Each row is a point. The points of each table are mixes of a few directions, plus a little noise. How many directions does each table use, and how many do they share? Where both have some left over, give the other angles between the two spaces (their principal angles), to ten degrees, smallest first.
In the rows, 128 means zero.

First (6 x 2):
[[151 136]
 [182 148]
 [ 43  97]
 [ 71 107]
 [189 150]
 [132 130]]
Second (4 x 2):
[[111 122]
 [ 86 113]
 [220 162]
 [ 95 116]]
Directions: first 1, second 1, shared 1

First (8 x 4):
[[153 141 170 118]
 [150 148  73 107]
 [130 123  65  98]
 [ 60 102  97 204]
 [115  84 155  68]
 [192 184 119 111]
 [124 159 140 200]
 [ 99  85 207 114]]
Second (8 x 4):
[[ 83 130  86 207]
 [182 174  84 106]
 [ 88  84 144 121]
 [175 184 140 152]
 [118 108 154 115]
 [114 109 102 111]
 [ 69  55 201 112]
 [196 181 112 100]]
Directions: first 3, second 3, shared 3

First (6 x 6):
[[111 149 164 143 131 186]
 [133 168 171 131 139 128]
 [102 141  94  88  55 136]
 [159  77  79 129 164  71]
 [123 125 203 175 136 117]
 [143 106  55 100 144 132]]
Second (9 x 6):
[[179 178 183 152 249 130]
 [136 135 135 130 145 128]
 [ 98  99  96 113  56 126]
 [172 170 175 149 231 130]
 [106 107 104 117  76 128]
 [ 96  97  92 112  50 127]
 [134 133 134 130 141 128]
 [118 117 118 123 105 128]
 [117 117 115 122 101 127]]
Directions: first 4, second 1, shared 1

First (8 x 8):
[[201 172 184 211 140 177 183 193]
 [ 57  81  94  78 150  85  83  87]
 [154 174 124 116 136 144  93 128]
 [193 185 144 148 103 165 143 150]
 [121 130 114 106 121 122 111 113]
 [ 78  97 103  92 146  98  92  99]
 [ 99  75 143 157 136 113 171 139]
 [122 110 118 116  93 120 148 116]]
Second (7 x 8):
[[195 127 154 175  24 159 249 156]
 [ 81  88 110 105 143  99 110 104]
 [109  77 122 128  78 112 183 119]
 [131 167 127 119 183 135  63 131]
 [117 122 125 120 138 120 117 122]
 [133 168 129 119 182 137  69 132]
 [135 147 131 127 148 134 106 131]]
Directions: first 3, second 2, shared 2

First (8 x 9):
[[148 160  97 128 154 154  96  92 123]
 [ 88  69 184 132  81  78 186 196 139]
 [161 180  80 126 168 168  79  71 122]
 [ 84  63 190 129  78  77 191 203 140]
 [125 126 127 127 130 131 125 127 126]
 [157 171  84 127 163 165  82  75 121]
 [ 86  70 188 131  79  80 188 198 140]
 [167 185  73 127 171 175  73  63 120]]
Second (8 x 9):
[[ 76 184 133 148 129 158 157 135 130]
 [150 133 130 125 149 160 139  96 169]
 [207  97  77  87  54  71  68  87 121]
 [ 67 199 158 182 100 105 140 197  77]
 [119 192 193 189 173 128 110 184 121]
 [140  66 105  68 193 131  43 100 127]
 [142  93 132 132 124 159 218 106 169]
 [123  60  97  94 102 110 150 120 109]]
Directions: first 1, second 5, shared 0; angles 30

First (11 x 11):
[[112 134 113 113 162  98 166  58 127 109 166]
 [ 94 161 189  50 118 190 105 141 176  89  80]
 [175 163 154 120  98  98 127 145 114  46 146]
 [141 124 123 147 102 127 120 171 139 111 110]
 [131  73  64 199 112 125 140 142 106 184 131]
 [ 89 114 139 119 140 124 112 165 140 216  86]
 [ 89  92 114 124  63 131 151 167 132 150  86]
 [158 151 105 155 201  92 133  79 145  90 176]
 [125 125 100 140 118  82 166 119 141  86 140]
 [169 144 147 139 147 147  93 128 104 131 147]
 [126 127 162 101 148 196  92  92  84 194 140]]
Second (11 x 11):
[[148 146 168  97  66 143 124 154 104  79 119]
 [ 98 155 117 157 200 155 140  71 153 175 126]
 [129 167 163 118 115 164 129 116 122 112 116]
 [158 147 181  86  40 145 119 168  95  60 117]
 [145 127 149 103  77 127 120 157 109  88 123]
 [143 104 127 113  90 106 121 160 115 104 131]
 [106 118  92 159 193 120 135  97 151 177 133]
 [107 120  95 157 186 123 134  98 151 172 134]
 [153  86 121 104  68  88 117 184 106  91 133]
 [129 128 132 123 122 127 130 133 125 122 128]
 [ 85 111  64 185 249 112 141  71 172 218 142]]
Directions: first 6, second 2, shared 1; angles 40

First (8 x 14):
[[144  63 136  84  49 208  88 111 128 145 126 140  90 112]
 [119 201  89 173 249  55 185 155 108 143 109 138 184 140]
 [132 134 112 128 152 129 138 133 119 145 118 139 139 125]
 [121 171 109 154 193  82 159 140 120 131 120 130 158 136]
 [148  60 125  81  61 214  92 112 122 160 121 149  96 109]
 [125  88 179 107  29 156  85 107 155  86 159 102  81 127]
 [125 147 119 141 159 108 142 134 125 130 125 129 141 132]
 [111 162 155 157 132  74 135 129 146  82 148  98 131 143]]
Second (11 x 14):
[[116 173 120 157 181  75 155 140 127 118 128 120 153 139]
 [109 187 134 169 181  50 158 139 135  97 138 107 154 144]
 [149  92  91  97 134 188 124 130 104 186 100 166 130 111]
 [124 156 114 145 174  99 150 138 121 134 121 131 149 132]
 [123  86 184 108  21 155  82 104 158  79 161  96  79 129]
 [130 134 117 131 149 124 137 132 122 138 121 135 138 127]
 [154 109  59 104 189 182 147 143  88 218  80 186 154 109]
 [104 185 155 172 155  45 148 132 147  71 151  92 143 148]
 [113 125 181 135  63 108 104 113 158  66 163  88  99 137]
 [152  43 133  69  35 234  80 108 126 159 122 148  84 107]
 [133 115 119 118 124 146 125 128 123 142 121 137 126 123]]
Directions: first 2, second 2, shared 2

First (8 x 18):
[[138 106 100 170 132 132 119 132 133 120 149 129  86  88 134 152  83 145]
 [135 145 161 110 141 113 119 134 118 121 107 131 140 138 176 127 165 122]
 [109 214 130 132 119 112 186 148  75 160 149 179  72 150 125 153 163 120]
 [108 142 141 140 132 117 103 121 123 144 109 130 125 119 155 127 113 111]
 [157 138 136  95 134 149  94 117 142 126 128  97 199 189 106  79 190 112]
 [109 113 162 119 135 101 133 133 126 118  91 139 119  96 182 147 114 129]
 [150 133 109 115 121 145 157 134 127 122 158 128 134 154  84 122 156 140]
 [119  34  86 144 112 156 113 105 180 115 132  91 149  89  62 116  40 143]]
Second (11 x 18):
[[102 156 129 158 125 135 177 178 140 126 139 120 123 109  86 127 103 108]
 [109 107 127 130 131 128 133  95 105 100 132 133 152 105 116 136 134 102]
 [121 124 128 131 129 128 133 121 121 119 130 129 135 120 122 130 128 119]
 [125 142 128 136 126 130 141 152 138 135 130 124 121 128 119 126 119 129]
 [124 191 130 161 119 137 179 235 174 166 135 110  89 137  96 115  90 141]
 [116 153 129 147 124 133 159 172 143 136 134 120 117 122 104 124 109 123]
 [173  60 125  66 137 113  28   7  93 117 108 148 149 157 210 134 183 158]
 [135 158 129 138 124 131 142 178 153 153 129 120 104 141 123 120 113 144]
 [ 86  70 127 127 137 126 131  35  68  57 135 143 189  76 106 148 147  67]
 [155 118 127 106 129 123  92 109 131 142 119 131 120 152 163 125 143 155]
 [161 130 128 107 127 124  94 128 142 155 118 128 109 160 165 122 138 164]]
Directions: first 5, second 2, shared 0; angles 50, 70

First (10 x 20):
[[101 117 119 152  84 116 126 118 146 100 154 133 151 132 130 198 185  74
   49 138]
 [144  80 140 109 136 192 115 185 166 127 131  75 120 112 148 126 129 101
   85 205]
 [136 162 127 120 154 101 136 104  96 147 108 153 117 134 117  84  91 179
  203  78]
 [ 96 102 118 158  69 128 123 126 161  89 165 123 158 131 137 223 207  46
   10 162]
 [144 181 128 115 170  86 140  94  77 160  96 167 109 136 109  52  65 212
  249  50]
 [113 167 117 144 118  73 138  82  99 129 127 173 136 141 111 131 130 148
  159  62]
 [125 188 119 133 144  62 143  71  77 145 109 185 125 143 103  89  94 190
  219  34]
 [145  66 142 111 132 207 113 197 177 121 136  62 120 109 153 136 137  86
   63 228]
 [145  94 140 110 143 177 120 172 151 132 125  88 116 115 143 113 117 119
  113 184]
 [131 123 130 125 132 135 128 134 131 129 128 122 126 125 130 125 126 128
  126 135]]
Second (8 x 20):
[[128 153 111 122  75 124 141 139  90 107 128 170 128 106  99 113 147 130
  149 103]
 [ 79 189  67 106 153 125 151  69 119 129 169 156 103 131 128 158 100 130
  173  94]
 [127  90 142 100  93 181 132 188 150 111 134 114 121 103 137 122 155  96
   86 191]
 [123  70 207 153 148  49 118 110 182 167  94 116 175 189 163 127 168 130
   79  98]
 [183 101 153 231 233  64  67  61 153 169  99  43 170 194 150 183  91 146
   91 107]
 [148 148  93  79 146 128 144 144 109 173 108 137 121 134 114  48 100 168
  238  61]
 [128 126 172 121 111 166 131 157 110  91 123 144  95  86 126 109 109 144
  110 199]
 [108 148  78 112  64 186 140 156 110  78 169 146 111  81 108 166 154  81
   98 170]]
Directions: first 2, second 6, shared 2

First (8 x 24):
[[142 149 135 108 107 122 128 138 131 103 127 111 126 122 124 131 112 118
  143 121 109 132 115 128]
 [ 91 144 121 131 127 105  84 113 130 125 169 117 158  88 115 129  51  81
  143 148 128 130 155 130]
 [155 164 137  97 104 111 133 145 138 100 137 109 128 117 123 122 109 120
  135 124  94 129 108 127]
 [151 124 122 143 159 123 137 130 134 159 127 156 122 132 139 107 179 161
   79 142 130 116 137 125]
 [176 129 149  94  90 153 179 155 126  93  75 109  88 170 132 142 181 158
  151  85 110 134  76 130]
 [ 87  47 115 187 167 169 137  98 102 183  97 168 114 167 136 140 185 158
  116 125 199 124 156 130]
 [ 41 125 110 153 134 112  58  92 119 133 184 113 176  78 108 142   7  52
  169 158 156 133 179 129]
 [188 143 136 110 129 123 163 154 138 127 103 140 104 146 141 112 195 173
   89 124 101 122 102 124]]
Second (9 x 24):
[[170 108 118 163 104 101 169 166 131 106 106 109 126  99 147 111 163 121
  113 150 158 111 137 139]
 [ 43 158 141  69 175 193  79  49 140 182 161 187 130 231 103 182  90 160
  114  88  78 145  95 125]
 [104  89 115 167 147 136 164 138 129 128 118 141 131 156 127 168 137 123
   98 130 147 104 115 131]
 [178 182 138 102  38 135 104 149 126 155 114  81 128  65 148  17 176 117
  133 159 151 195 210 149]
 [ 98 102 120 163 167 125 134 134 112 129 136 138 119 112 102 166  98 121
  147 112 135 124 111 113]
 [162 138 126 143 104 107 133 153 121 126 123 108 116  72 129  91 139 125
  145 134 145 146 147 130]
 [ 86 109 127 127 155 150 128 110 131 134 131 145 138 175 123 167 115 124
  114 122 121 114 114 123]
 [165 176 139  82 137 107 104  98 143 123 150 152 109 134 127 124 115 174
  145 102  85 126  88 132]
 [145  90 128 135 129  99 136 155 121  71 113  90 152 109 148 128 120  88
  144 155 133  87 135 111]]
Directions: first 3, second 5, shared 0; angles 30, 40, 80

First (11 x 32):
[[122 119 124 132 142 121 120 120 136 160 129  90  89 153 182  97 149 159
  103 155 174 153 142 161 154  54 117  87 112 127  95 113]
 [120 126 126 112 128 134 128 125 141 142 144 123 109 135 164 130 125 130
  131 130 149 125 122 134 125  97 127 114 128 103 122 112]
 [173 142  89 205 114 109 146 136 101 167 125  91 130 113  70 168 110 204
   69 138 129 102 201 100 127 140 125 105 109 155 133 165]
 [117 118 145 129 137 127 119 132 165  89 118 117 124 125 138 106 145 120
  141 133 142 138 119 145 166 127 108 110 129 124 108 122]
 [138 127 142 139 149 143 115 129  70 134  96 134 156 144  97 108 148 114
  110 129  81 151 130 129 104 158 150 180 131 176 134 148]
 [112 133 127  87 139 155 128 130 116 153 129 123 110 143 169 119 118 121
  140 111 122 140 115 142 111  86 145 145 110 108 128 106]
 [126 117 150 111 127 143 116 120 133 122 148 157 144 137 148 142 139  86
  139 139 138 116  94 117 102 150 134 139 169 110 137 117]
 [140 107 168 139 140 156 100 121 133  99 140 146 165 137 132 150 156  82
  125 158 142 110 100 108 105 183 130 141 191 120 129 127]
 [117 128 138 116 129 139 127 141 156  87 118 126 137 111 117 130 118 115
  157 107 114 125 118 130 149 152 121 134 119 118 130 128]
 [117 131 123 121 116  84 138 119 133 116 118 149 124 124 110  91 137 126
  137 126 117 149 125 144 147 122 116 123 113 159 130 132]
 [127 156  83 114  85  99 166 139 134 140 146 154 120  88  82 166  66 150
  154  81 100  98 143 101 115 141 132 132  96 109 166 133]]
Second (11 x 32):
[[117 139  89 148  94 111 113 116 128 131 117  66 131 172 199 125 109 117
  152 114  79 142  84  52 116 159 112  88 125 158 103 163]
 [130 125 135 124 135 131 131 130 127 127 130 142 127 119 113 128 132 129
  123 130 138 126 138 142 130 123 132 136 129 122 133 121]
 [120 139  94 145 100 112 116 116 127 130 118  74 132 167 188 126 112 117
  149 115  85 139  91  62 118 156 113  93 126 155 106 157]
 [127 130 125 132 125 127 126 127 128 128 127 121 127 133 135 129 126 128
  130 127 123 130 124 121 127 131 128 123 127 130 126 131]
 [131 123 141 121 139 134 134 133 127 127 132 149 127 115 104 129 135 132
  120 134 144 123 143 154 131 116 135 143 128 118 137 117]
 [119 138  96 144 100 111 115 118 128 130 120  77 131 165 185 126 113 118
  147 117  87 139  92  65 118 153 114  94 125 152 108 156]
 [130 124 139 123 136 130 131 131 127 128 131 143 128 119 112 128 133 130
  122 132 140 125 139 146 130 121 132 138 129 121 133 120]
 [144 109 188  99 180 158 153 148 129 125 144 225 121  58  17 132 159 148
   89 151 206 107 199 249 146  77 155 191 132  82 168  75]
 [129 127 127 128 128 127 127 127 128 128 128 129 129 129 127 128 127 128
  129 128 128 127 128 129 128 129 128 128 129 127 128 127]
 [135 121 151 117 148 140 137 136 128 126 134 164 126 102  84 129 140 135
  113 136 158 118 155 175 136 109 139 152 131 110 143 106]
 [126 131 119 132 121 124 124 124 128 128 126 116 130 137 142 127 123 125
  134 125 119 132 119 112 126 135 124 120 129 134 123 135]]
Directions: first 6, second 1, shared 0; angles 90

First (11 x 32):
[[124 103 142 133 158 141  92 133 115 107 106 116 111 134 160 122 143 123
  152 134 163 137 111 129  95 120 149 114 111 109 116 109]
 [109 149 106 135  69 158 184 134 158 172 200 137 181 174  91 156  99 161
   94  55   7 194 171 114 240 169  65 200 166 135 125 162]
 [136 126 121 124 124 109 140 120 129 131 115 128 125 115 113 120 118 125
  118 144 132 103 126 131 134 128 125 121 134 141 137 140]
 [125  94 145 131 162 136  87 132 115 103  94 111 104 128 156 117 143 120
  153 141 175 128 105 127  89 118 155 105 107 111 117 105]
 [128 203 107 123  68 128 189 132 152 170 211 163 174 140  90 159 121 143
   98  91  43 146 167 129 177 137  85 171 157 149 145 153]
 [129 130 132 128 137 129 117 130 123 119 125 129 121 126 139 126 137 125
  139 136 146 124 124 131 103 122 138 119 119 125 125 118]
 [128 122 134 128 143 129 110 130 117 116 114 125 116 123 146 124 139 124
  142 139 156 124 118 131 100 119 145 112 116 120 125 115]
 [140 123 142 122 164 108  93 125 108 101  86 127  95  96 154 113 150 105
  149 178 206  85  99 138  49  99 168  81 101 123 131 102]
 [126 143 107 128  87 127 175 125 150 161 162 133 158 141  87 138 100 143
   95  99  60 141 154 119 204 152  87 167 159 144 134 158]
 [129 132 140 128 149 129 103 132 115 114 120 130 112 122 152 127 149 118
  148 142 162 123 115 132  82 113 152 110 109 116 125 106]
 [134  83 125 129 147 116 119 117 126 120  78 108 109 113 121 105 109 123
  122 154 158 102 115 125 132 131 135 111 126 134 128 132]]
Second (10 x 32):
[[161 164 131 123 146  90 148 109 100  77 113 131 109 165 165 165 151 112
  174 142 136 117 121 216 116 118  56 123 130 152 144  83]
 [142 121 134 107 144 145 135 127 158 131 162 140 126 146 108  91 100 135
  116 137 128  98 130  83 142 162 158  91 142 143 104 142]
 [130 155 140 101 133 170 121 112 147 133 169 135 147 160 128 132 121 120
  143 135 122 134 141 108 126 143 116 128 142 156 123 137]
 [152 102 139 101 154 149 120 106 161  90 189 115 110 160 167 138 151 150
  146 153 110 153 142 140 124 129  87 146 145 128 137 107]
 [137 220 120 149 118  83 146 140  57 116  51 154 120 128 117 135 113  74
  141  91 164  78 114 213 136 126 126  79  95 149 124 129]
 [100  47 125 156 126 119 123 147 142 150 115 105 129 105 124 123 137 164
  112 127 116 163 119  77 124 119 154 160 134  86 119 119]
 [159 180 130  86 135 152 128 105 150 111 181 146 124 140 128 117 118 113
  121 147 129  95 150 143 134 140 115 100 133 165 138 149]
 [115  82 118 148 120 127 105 145 129 126 124 108 110  91 145 122 146 149
  101 112 116 162 129 130 136 108 146 154 109  79 137 135]
 [ 80 143 127 158 102 151 116 163 101 187  78 140 161 112  82 103  93 109
  106  78 142 127 119  73 142 144 202 111 108 115  95 163]
 [105  68 115 154 104  93 141 129 136 163 102 105 142  76 117 154 151 153
  118 158 117 155 123 101  97  89 121 185 144 107 157 116]]
Directions: first 3, second 6, shared 1; angles 50, 70

First (11 x 32):
[[126 138 117 129 130 133 116 146 153 125 122 118 115 142 123 124 160 156
  108 133 124 117 131 123 137 118 141 123 115 107 144 142]
 [130 102 148 121 124 108 156  84  74 126 140 145 164  94 140 132  60  68
  173 108 134 160 125 136 103 150  97 145 154 177  95 105]
 [121 128 116 122 139 116 123 118 144 119 133 113 129 124 128 119 132 130
  130 112 128 131 128 126 114 126 140 130 115 143 130 135]
 [185 136 187 158  95 157 172 199  45 151  90 169 138 137 126 157  94 139
  123 196 118 149 122 142 195 155  64 109 177  67 115 117]
 [ 85  75 161 117  88 159 103  35 107 177 174 188 128 118 145 145 104   7
  167 110 152  80 144 134  75 117 129 151 162 178  91  57]
 [114 133 111 122 135 125 113 121 162 124 135 118 116 134 126 120 152 139
  118 119 128 114 130 121 118 115 151 128 110 131 138 136]
 [ 69 127  74 101 151 117  71  69 225 117 164  96  99 138 128 102 189 127
  116  74 139  84 139 112  71  94 201 140  80 168 149 136]
 [183 150 139 144 143 104 184 196  72  99  86 108 158 114 122 132  85 178
  129 157 109 195 111 136 174 159  81 115 137 102 126 160]
 [146 130 137 134 133 112 156 139  92 115 117 124 150 113 128 129  92 130
  142 131 124 161 120 133 137 145 102 128 139 133 118 132]
 [ 76 119 107 118 114 170  55  92 219 164 161 139  73 168 126 125 219 119
   99 114 142  41 148 116 103  83 193 128 103 119 148 112]
 [173 167 116 141 153 103 163 208 117  89  84  89 140 131 116 121 125 216
  105 154 107 177 113 126 179 145 109 107 116  86 149 178]]
Second (9 x 32):
[[122 127 120 126 138 121 134 108 127 121 133 124 137 119 130 127 118 118
  141 110 131 139 125 128 111 124 130 141 127 155 119 123]
 [127 130 142 157 140 180 165  62  85 152 127 183 153 114 129 163  90  70
  188  92 156 148 111 132 103  90 111 201 187 214  57  56]
 [131 134 124 144 152 144 161  84 104 125 125 146 156 110 129 142  94 102
  171  91 143 161 112 130 105 107 119 179 157 199  84  94]
 [136 138 103 110 144  77 121 169 154  88 120  72 127 124 126 100 139 181
   99 135 108 146 130 123 140 154 137  92  84  97 170 187]
 [119 116 140 120 104 131 102 141 140 144 137 132 107 142 130 125 149 124
  106 151 124  94 142 127 137 136 135 101 118  88 149 133]
 [114 105 149 110  78 132  76 162 157 157 144 133  87 157 132 119 175 128
   78 179 117  59 155 129 150 146 140  69 106  43 174 145]
 [150 135 163 146  91 169 121 188 116 164 111 158 100 163 121 148 159 151
   95 190 122  94 133 132 182 129 111 100 146  49 142 123]
 [141 133 143 134 107 143 121 169 127 142 117 137 111 147 124 133 149 151
  102 165 120 110 133 130 161 134 121 103 129  75 145 136]
 [113 133  68 106 196  55 153  66 143  57 139  64 176  76 132  95  78 126
  171  42 131 200 111 119  64 133 146 165  95 235 112 154]]
Directions: first 3, second 3, shared 2; angles 50

First (10 x 32):
[[ 77 102 141  87 134 141 162  86 156  81 127 132 112 165 131 105  87 154
  139  97 116 104 141 132 159 134 153 119 145  85 145 109]
 [128  97 102 145  99 112 141 149 112 141 107 126 137 100 136 134 121 163
  142 139 118 142 140 128  89 114 127 141 124 153 128 133]
 [129 168 174 115 158 150 112 104 148 129 148 132 111 153 119 122 158  85
  117 106 160 120  97 136 162 151 103 101 153 114 130 129]
 [142 122  83 134 124 105 124 167 109 112 134 121 149 115 123 143  89 134
  113 157  82 121 166 116 130 109 172 158  84 122 115 127]
 [ 85 138 177  98 135 145 144 107 150 116 137 124  92 147 135 120 133 128
  131  83 154 109 105 146 143 150 104  94 173 101 133 117]
 [107 129 141 119 122 126 139 140 131 125 130 119 113 123 133 133 125 140
  125 111 134 120 124 138 123 134 117 117 145 121 126 126]
 [165 159 126 139 147 128  97 130 125 138 141 133 141 133 115 133 145  90
  112 150 129 133 123 120 145 129 134 136 107 133 122 134]
 [ 96 191 169 108 142 116 122 202 126 121 173  97  88 114 129 163 124 105
   85  98 133  90 118 155 151 151 106  98 150  92  97 128]
 [174  84  86 165 108 127 118  95 116 155  90 148 169 117 127 112 147 143
  160 166 128 171 134 108  90 104 136 159 102 178 142 138]
 [181  91  85 169 111 128 115  98 114 160  91 150 172 115 127 115 151 137
  157 173 130 174 130 105  90 104 131 158  97 183 142 141]]
Second (8 x 32):
[[105 134  72  80 109 167 214  67  80  54 142 130 123 102 107 105  81  86
  103 151 116 146 249 150 108 128 156 119  80 137 145 104]
 [138 124 142 142 135 112 103 147 144 149 122 127 130 136 134 135 139 142
  137 119 128 120  89 119 135 124 123 132 145 122 122 132]
 [148 116 128 143 145  97 106 145 150 144 116 128 129 137 126 141 130 150
  144 111 115 113  75 108 140 111 134 135 154 112 118 119]
 [137 117  96 117 135 119 154 112 123 103 125 129 125 124 114 129 103 127
  132 123 108 123 141 119 128 111 150 131 129 117 129 107]
 [132 130 151 142 130 120 100 148 141 154 126 127 131 136 138 134 145 139
  133 123 136 124  94 125 134 133 115 130 140 130 122 140]
 [102 139 103  95 107 169 183  88  90  82 142 130 125 110 120 109 105  92
  105 150 132 146 223 154 110 141 136 120  87 143 141 124]
 [128 138 190 162 127 121  59 174 152 190 126 127 136 145 153 138 176 147
  135 123 156 126  61 128 136 147  91 128 150 138 118 164]
 [134 126 144 142 133 117 104 144 140 148 124 128 131 135 135 134 141 139
  134 122 132 123  95 122 133 127 120 129 141 125 124 134]]
Directions: first 4, second 2, shared 0; angles 40, 90

First (10 x 32):
[[135 169 139 116 137 149 134  61 194 107 111  90 137 138 118 124  83 136
  139 127 153 123  96 146 168 119 151 114 139 102 149 168]
 [135 130 130 120 125 131 108 154 149 135 102 103 130 125 131 131 134 119
  141 105 134 118 125 132 134 135 127 126 124 140 125 138]
 [128 166 137 125 141 144 154  35 169  97 137 120 135 143 113 121  80 148
  123 151 145 134  97 141 162 112 154 113 147  94 150 152]
 [147 144 139  96 125 143  68 190 219 141  45  33 135 120 137 134 134 100
  177  51 154  96 107 148 161 143 132 124 113 153 127 175]
 [119 135 126 142 134 128 166  67 102 110 167 165 125 136 120 123 106 147
  105 170 124 143 125 124 124 115 133 125 141 105 136 118]
 [127 117 123 132 127 124 127 141 109 134 135 139 127 124 129 130 136 129
  125 132 124 129 136 122 116 130 122 132 125 133 125 117]
 [112  63 106 156 115  94 135 206   7 159 175 210 116 114 141 135 190 121
   96 156  82 145 181  95  58 139  95 150 115 159 100  59]
 [130  92 120 130 116 113  96 226  92 160 113 131 122 113 145 136 179 106
  135  99 109 120 156 117  96 145 104 144 107 169 106 103]
 [132 134 132 119 126 133 112 142 155 130 108 101 129 126 129 128 128 119
  140 108 136 120 122 133 137 133 127 125 124 133 128 141]
 [115 130 123 147 137 123 176  57  85 109 181 183 127 138 118 123 105 151
   97 184 118 148 130 120 119 111 133 125 144 100 136 109]]
Second (9 x 32):
[[134 109 113 126 102 113 127 159 100 172 145 135 113 117  93 115 154 118
  113 137 111 133 167 138 106 142 163 149 143 144 120 104]
 [118 119 114 145 145 137 132 134 151 109 118 120 146 121 126 154 121 133
  141 110 128 137 112 141 128 138 118 132 111 125 123 128]
 [181 179 153 105 118 151 148  87 162 134  89  76 141 131 155 176 125 124
  166 167 175  89 115 112 223 105 127  95 105 135 173 168]
 [159 146 119 135 143 161 146 128 182 113  75  69 171 115 146 218 130 127
  189 128 164 110 102 136 204 129 110 109  75 141 156 158]
 [111 115  79 152 127 128 165  79 145 138 173 137 132 118  33 125  98 146
  105 136 110 166 146 189 105 154 211 164 160 104 118 107]
 [140 134 150 102  96 105 115 135  80 169 147 149  94 137 128  77 149 117
   99 154 119 114 164 104 114 117 145 129 155 139 130 116]
 [125 115 133 120 110 110 114 154  91 153 144 149 108 129 126  93 147 120
  105 132 114 128 154 117  97 128 134 139 145 138 116 109]
 [ 87 135 167 123 156 120 101 102 114  72 141 174 112 156 185  63  98 143
  101 109 119 136  86  93  87 101  65 109 146  97 113 139]
 [ 97 100 125 144 157 126 103 172 127  94 117 145 138 129 162 130 129 129
  131  84 112 141 106 121  88 137  74 129 110 130 103 120]]
Directions: first 2, second 4, shared 1; angles 50
